Each row of a before or after table is a point. The points were changed in one or more steps. Then noise was added and the rows were shuffled. The steps act on how far a point lies along the listed directions, d1 being the first. Name the steps. A step turns or swaps two directions, mirrors them in a line or flattens them onto one, adds a multiple of one to another, or multiplies one. Angles are multiples of 10 degrees, from the lower direction toward the higher: turns from -170 to 170, lines from 10 to 170 but not 90. Use the fewest steps. Two steps may share a direction if one is a turn and the other turns, adds or multiplies; they go together, in the order done. Otherwise the lowest direction goes first.

Directions:
(1): [42  3 30]
(2): [-30   9  41]
(3): [ 3 51 -9]
Before:
[[ 24   5  -5]
 [-30 -41  10]
 [  3  33  20]
 [-38  40  16]
 [-10   0  16]
 [-12  11   1]
 [-24 -29 -17]
 [-32 -33   3]
 [ 15  14  21]
 [  4  14  31]
 [-18  32   9]
 [  4   1 -25]
 [ -7  -7 -10]
 [  6  26   9]]
After, 14 rows:
[[  25   16    2]
 [  -4  -16  -10]
 [ -32  -86    1]
 [   5   61    3]
 [ -15   -4   12]
 [ -10   25   -7]
 [  -6   27   28]
 [   7   31   23]
 [  12   10  -24]
 [  -2   76   13]
 [ -33 -108   11]
 [ -40   89   -7]
 [ -19   73   -6]
 [ -16  -71  -17]]
Steps: turn d1 and d2 by 20 degrees; multiply d3 by 2.5

Directions:
(1): [ -5  45  30 -25]
(2): [ 12 -36  21 -41]
(3): [-58 -12   5  -4]
(4): [ -4  11 -47 -35]
Before, 11 rows:
[[-27  -8 -11 -26]
 [-37   6 -19  19]
 [-27 -12  27  27]
 [  1 -32 -10   0]
 [-30  17  30  22]
 [ 25  36 -22   7]
 [ -2  -4  59 -17]
 [ 24  29  -3 -30]
 [ 26 -24  32  12]
 [ -9 -23 -14 -26]
 [ 30  23  -3  25]]
After:
[[-31 -17   9 -31]
 [ 24  39  16 -57]
 [-30  -3  46 -21]
 [-18  -8 -49  -3]
 [ 15 -12 -15  44]
 [ 10 -55 -48  49]
 [ 33  -6 -33 -21]
 [ -7 101   7 -50]
 [-38  69  57 -19]
 [ 40 -36   4   1]
 [ 25  15  11  27]]
Steps: multiply d1 by 3; turn d2 and d4 by 170 degrees; multiply d3 by -1

Directions:
(1): [  8 -22 -56 -40 -11  -3]
(2): [ 31 -15   1  28 -57  12]
(3): [ 62 -12   8  -3  36   3]
(4): [ 12  25  34 -53 -26  -3]
(5): [-17 -62  32 -14   1   4]
Before (11 x 6):
[[  2 -42  12  -4 -21  -5]
 [-13  21  -1   1   4  13]
 [-23  16 -20   5  -3   6]
 [-36  32  -5 -37 -21   0]
 [-37   8 -33   1   5 -14]
 [-11 -35  50  46 -17   2]
 [ -8  43 -40 -11  -3  -8]
 [ 14  20   4 -13 -18 -14]
 [ -8 -17  21  73 -58  11]
 [  1 -32   6 -12   1   6]
 [ 16  48  11 -39 -26   8]]
After:
[[ 52  98 -54  36 -11  -3]
 [ 15 -28   9 -25  80 -10]
 [-26 -83  43 -26  23  -5]
 [-27 -68  32 -18   1   8]
 [ 20  28 -14   9  -4  20]
 [ 56  32  12   5 -16  14]
 [ 15  48  -1  -6  -5 -15]
 [ 43   4 -28  27 -10   1]
 [ 25  92   4 -16 -12   5]
 [-17 -93  50 -35  32  -7]
 [ 33  27 -25  17   2   9]]
Steps: flatten d1 and d4 onto the line at 110 degrees; turn d2 and d3 by 160 degrees; multiply d5 by 2.5

Directions:
(1): [ 20 -56   9 -11  15  44   1 -35]
(2): [ 67  13 -32  33  12  -4  15  -1]
(3): [ 25   1   3  -1 -63  15 -49   3]
(4): [  5  32  20  -9 -15 -19  13 -70]
Before (10 x 8):
[[-27 -14  18  -3 -20 -10 -28   7]
 [  2   7  22  18 -13  -9 -10 -12]
 [ 24  26 -19  27  67 -30  74 -22]
 [-19 -27  15 -17  10  23   0  -7]
 [-49 -50  27 -23   1  22   3   2]
 [ 32   0 -24  31 -17  -9  11  42]
 [-12 -64  -2 -12  57  30  24  14]
 [-19   3  20 -17  41  -9  51 -45]
 [-62  20  21 -26  29 -29  47 -42]
 [-17 -20 -25  24  65  19  28  43]]
After:
[[-71  25  25 -16  31 -35  47 -20]
 [ 19   9 -40  26  35 -19  22  67]
 [  5   3  22  15 -12  -4  -5 -22]
 [ 53 -14 -32  35  25   4  29  13]
 [  7  33   9  -1  37 -30  57 -46]
 [-39 -13 -24  19  57  14  18  70]
 [ 29 -28  -1  20   6   4  -7  -8]
 [ 35   9 -17  13  10   0  11   8]
 [-37 -25  15  -6 -31   5  -9  44]
 [ 13   0  -2  -2  65 -11  77 -79]]
Steps: turn d1 and d2 by 140 degrees; add -0.5 times d1 to d3; multiply d4 by 1.3
